Rows are points. The points of each table are mixes of a few directions, plus a little noise. Count the directions of each table, and those that both share. Where both have some left over, give the other angles between the two spaces (their principal angles), to ten degrees, smallest first.

First:
[[-3.6 -2.1]
 [ 0.2  0.1]
 [-4.5 -2.7]
 [ 7.9  4.7]]
Second, 5 rows:
[[-4.8 -2.9]
 [-4.1 -2.4]
 [ 6.6  4.0]
 [-3.1 -1.9]
 [ 5.1  3.0]]
Directions: first 1, second 1, shared 1

First:
[[ -5.6  -2.1   1.4   0.2  -2.0  -1.7]
 [ -0.4  -0.1   4.2  -2.7   3.6  -3.3]
 [  7.6   4.1   0.0  -2.4  -0.7  -0.2]
 [ -2.8  -0.6   0.9  -0.4  -3.1  -1.5]
 [ -4.0  -2.8  -0.8   2.3   2.7   1.3]
 [ -7.6  -3.1   3.3  -0.5  -0.5  -3.2]
 [ 11.4   3.4 -11.5   6.2   0.5  10.9]
 [  1.3   1.4   2.5  -2.5  -0.5  -2.5]]
Second (7 x 6):
[[ 4.2  8.0  1.8 -6.3  2.8  1.3]
 [-6.0  1.9 -2.1 -2.3 -1.7  2.1]
 [-0.4 -3.5 -6.0  2.4  5.4  3.5]
 [-1.5 -3.2  2.3 13.9  0.7  6.4]
 [ 3.6 -0.3  0.9 -4.2 -0.4 -4.8]
 [-2.4 -1.5  0.6 -1.5 -3.9 -3.3]
 [ 2.3 -1.4  2.4 -1.9 -2.7 -5.0]]
Directions: first 3, second 4, shared 2; angles 80

First:
[[ -3.9  -7.1  -4.7  -1.1  10.6  -2.8   7.6   1.9   1.0]
 [ -1.9  -2.9  -2.1  -0.7   5.4  -1.6   3.5   1.0   0.0]
 [  2.8   3.5   1.4  -1.4   2.4   3.8  -4.4   0.7  -3.7]
 [ -3.8   9.7   4.8   2.7 -17.3 -10.2   0.0  -2.2  -0.7]
 [  2.4  -2.5  -1.0  -0.9   4.3   4.9  -1.7   0.4   0.2]
 [  4.2  -1.3   0.6   0.0   0.1   6.7  -4.5  -0.5   1.2]
 [  1.2   3.1   1.8   0.3  -3.8   0.7  -2.7  -0.6  -0.8]
 [ -1.2  -2.4  -0.6   0.9  -1.9  -1.5   2.2  -0.5   2.5]]
Second:
[[  0.9  -5.1   0.2   6.2  -4.0   0.8  -4.8   0.4   0.4]
 [ -1.8   2.6   0.4  -3.9  -6.5  -2.5   6.8  -3.2   6.7]
 [  0.6   4.2   1.8  -1.3  -3.9  -0.1  -0.7  -1.1   0.1]
 [  4.4   6.2   0.8  -9.3   4.1   8.0   1.3  -1.9   2.1]
 [ -0.4  -3.6  -1.8   0.0   4.6   0.7   1.4   0.8   0.3]
 [  4.4   1.4   3.4   4.9  -7.5   4.3 -10.0  -0.3  -2.0]
 [  1.2  -7.9  -1.5   5.4   1.8   2.6  -4.0   1.4   0.1]
 [ -2.1  -1.4  -2.5  -2.1  10.0  -1.7   3.4   2.2  -3.2]
 [ -4.7  -3.3  -3.4  -1.6   7.1  -5.4   7.7   1.3   0.1]
 [ -2.7   6.9   2.7   1.6  -5.7  -6.9  -1.1   0.4  -4.7]]
Directions: first 3, second 4, shared 3

First:
[[  0.0  -0.9  -3.2  -9.4  -1.3  10.3  -4.6  -0.1  -2.4   5.8   2.7  -3.1
   -2.6 -12.0]
 [ -8.1  -9.6   3.2  -7.1 -11.3  -4.5  -3.3  -4.5   1.4  -3.2   5.6   5.2
   -5.1  -0.3]
 [  4.0   5.0   2.3   1.2   0.7   0.0   0.6  -0.7   1.9  -1.4  -1.0   2.8
    2.2   3.0]
 [ -0.8  -1.3  -1.2  -2.8  -0.5   2.2  -3.8   2.1  -2.6   0.7  -2.8  -2.0
    0.0  -1.8]
 [ -1.6  -1.8   0.2   2.2   0.0  -3.7  -1.8   2.6  -1.8  -2.6  -4.7  -0.8
    1.2   4.6]
 [  5.0   6.3   5.1  -3.5  -3.6   2.0   0.9  -5.3   5.3  -1.1   4.9   7.8
    0.4   0.3]
 [  0.0   0.2  -3.7   7.8   7.1  -1.6   6.3   1.8  -0.6   2.4   0.3  -5.0
    0.5   0.1]
 [  2.5   2.5  -4.1  -0.4   5.3   6.2  -1.3   3.6  -3.3   4.2  -3.1  -5.8
    1.3  -5.2]
 [  1.5   2.2   3.2   2.9  -0.6  -5.2  -3.6   3.1  -1.0  -5.8  -8.5   2.3
    4.0   9.9]
 [ -0.9  -1.3  -2.8   0.7   2.3   2.2   3.8  -1.2   0.4   3.7   4.7  -2.7
   -2.0  -5.2]
 [ -1.6  -1.2   0.9   8.3   1.9  -7.9   6.9  -1.4   2.6  -2.5   2.0   1.2
    0.1   6.4]]
Second, 10 rows:
[[  2.8   0.1  -1.2   3.0  -0.5  -3.1   0.7   4.1   4.5   3.0   3.0   0.5
    3.8  -0.9]
 [ -9.7  -0.9   3.2  -0.9  -3.6  10.1   2.3  -8.3  -7.1   2.7  -4.6   0.5
   -5.3   7.7]
 [  2.2   3.7  -6.5  -3.3   0.0  -1.0  -0.3   0.8  -2.7  -3.7  -0.7   0.2
    7.4  -2.9]
 [ -1.8   1.4   1.7   0.6   1.5   0.3  -0.1   2.9   2.6  -3.1   2.8  -1.5
   -1.5   0.0]
 [ -1.4  -2.2   7.7   1.8   2.6  -1.5  -3.8  -2.3   0.6  -3.4   1.6  -2.8
   -8.3  -1.6]
 [  3.9   2.8  -6.3  -5.6   1.2  -0.7   3.7   1.0   0.9   2.6  -4.4   2.6
    0.0   3.8]
 [  7.6   6.6 -14.1  -6.6  -1.8  -3.2   3.7  -3.5  -2.3   8.8  -7.0   4.0
   10.2   4.7]
 [  0.6 -10.6   8.6   5.1   0.3  -1.5  -3.5   4.0   1.5  -3.7   3.8  -0.2
   -5.0  -8.2]
 [ -2.9  -1.6   2.2   1.3  -0.3   2.6   0.7   2.9   0.9  -2.3   1.8  -0.2
   -1.2  -0.5]
 [ -1.6   0.3   4.6   4.3   0.5  -2.0  -3.5  -1.6   0.9  -1.2   4.0  -2.9
   -0.2  -1.8]]
Directions: first 4, second 6, shared 0; angles 50, 60, 80, 90

First (10 x 20):
[[ -5.2   2.1   3.5  -9.2  -4.4   5.5  -2.4   2.8  -1.7   0.8   6.8   1.0
   -0.3   4.2   5.6  -4.7  -9.3  -0.4   0.3  -5.1]
 [ -1.1  -2.8   0.3   6.4   1.9  -2.4  -0.7  -2.1   3.7  -2.8  -8.6  -1.8
    2.8   5.2  -0.6   4.1   5.5   4.1   4.5   4.1]
 [ -1.1   3.3   3.6  -3.0   4.6  -4.9   4.9   2.9  -2.6  -0.6   1.5  -6.8
   -3.6  -5.1   3.6   1.2  -4.4   1.7  -4.8  -5.9]
 [  4.3   2.8   0.1   8.1   2.3  -2.6  -1.9  -1.0   4.2   4.0  -2.9  -1.3
   -0.3  -1.4  -4.3   1.4   3.9  -2.4  -5.0   2.1]
 [ -3.0  -1.6  -3.4  -7.8  -2.0   3.9   3.1  -0.2  -2.6  -1.1   3.7   4.4
   -3.7  -3.1   0.9  -3.3  -4.0  -2.7  -0.4  -4.3]
 [  0.2  -2.3  -7.2   3.2  -4.5   4.5  -3.0  -2.3   3.5   1.8  -1.5   6.8
    3.6   3.1  -6.7   0.3   4.5  -2.1   1.5   6.6]
 [-11.2  -4.2  -8.8  -6.8  -0.3   4.4   7.1  -2.6   3.2  -4.5  -6.1   4.5
   -3.5   1.5  -1.7   1.5  -2.2   1.1   0.7  -3.8]
 [  3.1   1.4  -2.0  -3.9  -1.9   0.8   1.2   2.2  -5.1   1.7   8.5   1.0
    0.4  -5.7  -1.7  -1.4  -2.0  -2.1  -2.6   0.6]
 [  5.4  -1.9   9.4   7.7   4.5  -4.8  -4.0  -2.6   1.4  -2.2  -6.8  -3.9
   -1.2   3.3   5.7  -0.2   4.7   1.7   5.4  -0.7]
 [  9.0   3.0   4.8   5.7  -0.4  -4.3  -4.4   3.2  -3.8   2.8   5.8  -4.2
    5.6  -1.3  -0.6   1.2   3.1   1.2   0.1   6.4]]
Second:
[[ -0.5  -1.8   0.1   1.1  11.6  -8.6   3.1   2.5  -4.6  -2.5   0.5  -3.4
   -6.7   2.1   3.6  -2.1   2.9  -7.3   1.3   0.6]
 [  4.2  -7.7  -0.1   5.5   6.1   2.5  -0.5  -5.4   0.5 -13.0  -6.5   2.6
    6.1   3.7  -6.2   4.1   7.6   2.0  -3.2   6.8]
 [  2.4   4.2   3.7  -4.9 -11.6   0.7  -5.6   3.3  -1.0   1.9   0.1  -1.9
   -0.1  -2.2   0.5  -0.1  -3.5   2.2   2.4  -4.4]
 [  0.9  -1.1   4.4  -2.2   1.4 -11.3  -2.7   4.9  -5.8   2.2  -1.4  -4.1
   -1.6   2.3   7.1  -3.1  -0.7  -7.3   2.1   1.3]
 [ -5.2  -4.4  -4.6   3.2   0.0   6.9   4.5  -4.4   5.2   6.5   0.8   6.1
    9.9  -1.7   1.5  -2.0  -1.0   2.8  -2.2   5.2]
 [ -1.3   1.1  -1.1  -2.9  -1.4   2.1   1.9   3.4  -0.8   1.5   2.6  -0.2
   -2.0  -3.7   2.3  -3.7  -1.1  -0.4   3.4  -3.1]
 [  2.0   4.0   1.2  -2.4  -5.1   1.7  -2.3   1.6  -0.3  -1.2   0.9  -1.5
   -3.3  -1.4  -2.2   1.2  -1.4   2.0   1.2  -4.4]
 [  1.7   8.0   1.0  -1.1  -2.8   0.5  -1.8  -0.7   1.3  -0.1   2.5  -2.3
   -8.9   0.7  -5.4   5.0  -2.1   2.8  -1.7  -6.2]
 [ -4.2  -2.6  -4.3   3.8   1.3   6.1   4.0  -5.2   5.4   4.7   0.8   5.1
    6.9  -0.1  -0.9   0.5  -0.6   3.3  -3.5   4.3]]
Directions: first 6, second 5, shared 0; angles 40, 40, 50, 50, 90

First:
[[  2.5  -7.1   2.6  -4.7  -3.3   5.3  -0.6   0.5  -1.7   6.7   1.9   3.0
    4.6   2.4   4.3  -5.9  -0.9  -4.9  -7.6  -1.2  -2.2   4.2   1.5  -2.4
    8.0   1.8   5.2   1.5  -8.3  -9.4  -3.2  -8.1]
 [ -4.5   4.8   0.0   3.1  -9.2  -1.0  11.6  -4.3   4.1   0.9  -3.9   4.2
    3.0  -2.3  -1.4   7.3   5.4   0.9   3.8  -3.0  -0.7  -7.0   1.7   8.3
    6.3  -0.7  -3.3  -3.5   2.7 -15.1  -2.2  -9.6]
 [ -2.7   3.5  -1.8   2.3   1.6  -2.0  -5.6   0.7  -0.4  -2.5   0.8  -0.2
   -1.8  -2.3   2.3  -0.8   0.1  -1.4  -1.7   1.2  -0.1   3.2   1.2  -2.1
   -2.2   0.8  -1.8   0.6   2.5   8.1  -1.6   7.6]
 [  8.2  -7.5   4.8  -5.9   6.3   2.7   3.4   1.3  -3.2  -0.6   0.4  -6.5
    0.3   4.9  -4.7  -2.2  -3.9   5.1   3.6   1.3   4.2  -3.6  -4.5  -1.2
   -4.4  -1.5   2.9   1.5  -3.8  -0.8   6.3  -6.0]
 [ -2.5  -0.6  -3.6   2.3  -1.5  -0.5  -3.4   2.4   5.7   5.4   2.8   6.4
   -3.0   3.6   1.4  -2.6  -2.2  -3.6  -2.1   1.0  -0.9   7.9   1.3   0.6
    4.5  -0.1   1.5   2.8   1.5  -4.1   1.0   2.8]
 [ -5.9   7.5  -0.5   5.0   0.2  -4.6  -0.1  -0.9   0.6  -5.3   0.1  -1.2
   -2.5  -3.4   0.6   2.0   1.9   1.5   1.8   2.0   3.7   0.8   1.7   2.3
   -1.7  -0.4  -6.5   0.3   7.0   3.1   0.3   4.4]
 [  5.0  -2.5  -3.1  -1.8  -0.2   2.0   1.7  -0.4   1.4   1.9  -3.5   0.7
    0.2   1.0  -4.9   5.0  -0.1   1.7   4.8  -3.6  -5.9  -7.5  -3.4  -0.3
   -4.5  -0.8   4.7  -3.7  -2.6   4.0   0.4   1.2]
 [ -0.2   2.3   1.9  -0.3   5.7  -1.5  -6.9   0.6  -6.4  -6.7   1.2  -6.5
   -1.0  -3.8   2.7  -3.0  -0.4   0.7  -2.6   2.6   2.4   1.8   0.3  -5.3
   -6.3   0.9  -2.9   0.8   0.9  14.1  -1.1   7.8]]
Second, 9 rows:
[[ -1.6   1.3   0.8   2.2  -2.3  -0.2   1.6   0.5   1.6   2.8   1.3   2.8
    1.0   1.0   0.1   1.2   1.9  -1.9  -2.8   0.9   1.8   4.4  -0.4   2.3
    1.9  -0.2   1.0   1.6   3.6  -1.5  -0.7  -0.2]
 [ -3.5   3.0   1.7   4.6  -5.5  -0.5   4.1   1.4   3.4   6.2   2.5   6.3
    2.1   2.5   0.2   2.8   4.4  -3.8  -6.2   2.2   4.4  10.1  -0.6   5.3
    4.2  -0.7   2.4   3.7   7.7  -3.8  -1.2  -1.0]
 [  1.1  -0.9  -0.5  -1.4   1.8   0.2  -1.2  -0.4  -1.2  -1.9  -0.7  -1.8
   -0.5  -0.9  -0.3  -0.9  -1.4   1.2   1.8  -0.7  -1.3  -2.9   0.3  -1.4
   -1.1   0.1  -0.7  -1.3  -2.2   1.3   0.4   0.4]
 [ -3.0   2.3   1.4   4.1  -4.9  -0.2   3.6   1.0   3.0   5.4   2.3   5.6
    1.7   2.2   0.1   2.4   4.1  -3.4  -5.4   1.9   3.6   8.6  -0.4   4.5
    3.7  -0.4   2.0   3.3   6.9  -3.1  -1.1  -0.9]
 [  5.5  -4.8  -2.8  -7.4   8.8   0.8  -6.3  -2.0  -5.4  -9.8  -3.9 -10.0
   -3.4  -4.0  -0.4  -4.3  -7.3   6.2   9.7  -3.4  -6.9 -15.5   1.0  -8.0
   -6.6   0.7  -3.9  -6.1 -12.5   5.9   2.1   1.4]
 [  2.1  -1.9  -0.9  -2.6   3.0   0.3  -2.2  -0.8  -2.0  -3.5  -1.4  -3.6
   -1.1  -1.2  -0.1  -1.5  -2.5   2.2   3.5  -1.3  -2.3  -5.6   0.1  -3.1
   -2.5   0.4  -1.5  -2.1  -4.2   2.3   0.8   0.6]
 [ -3.4   2.9   1.8   4.6  -5.6  -0.3   4.1   1.2   3.3   6.3   2.6   6.3
    1.8   2.6   0.1   2.7   4.5  -3.8  -6.1   2.3   4.6   9.8  -0.8   5.2
    4.2  -0.6   2.4   3.8   8.0  -3.8  -1.3  -0.8]
 [ -2.3   1.8   0.9   3.0  -3.5  -0.4   2.4   0.7   2.0   3.9   1.8   4.0
    1.2   1.6   0.4   1.6   2.9  -2.7  -3.9   1.4   2.7   6.1  -0.4   3.1
    2.6  -0.2   1.4   2.2   5.0  -2.4  -0.8  -0.6]
 [  5.2  -4.5  -2.7  -7.0   8.2   0.7  -6.0  -2.0  -5.0  -9.4  -3.7  -9.7
   -3.2  -3.7  -0.3  -4.1  -6.9   5.6   9.2  -3.5  -6.6 -14.8   1.2  -7.7
   -6.1   1.0  -3.5  -5.8 -11.7   5.6   1.9   1.2]]
Directions: first 5, second 1, shared 0; angles 40
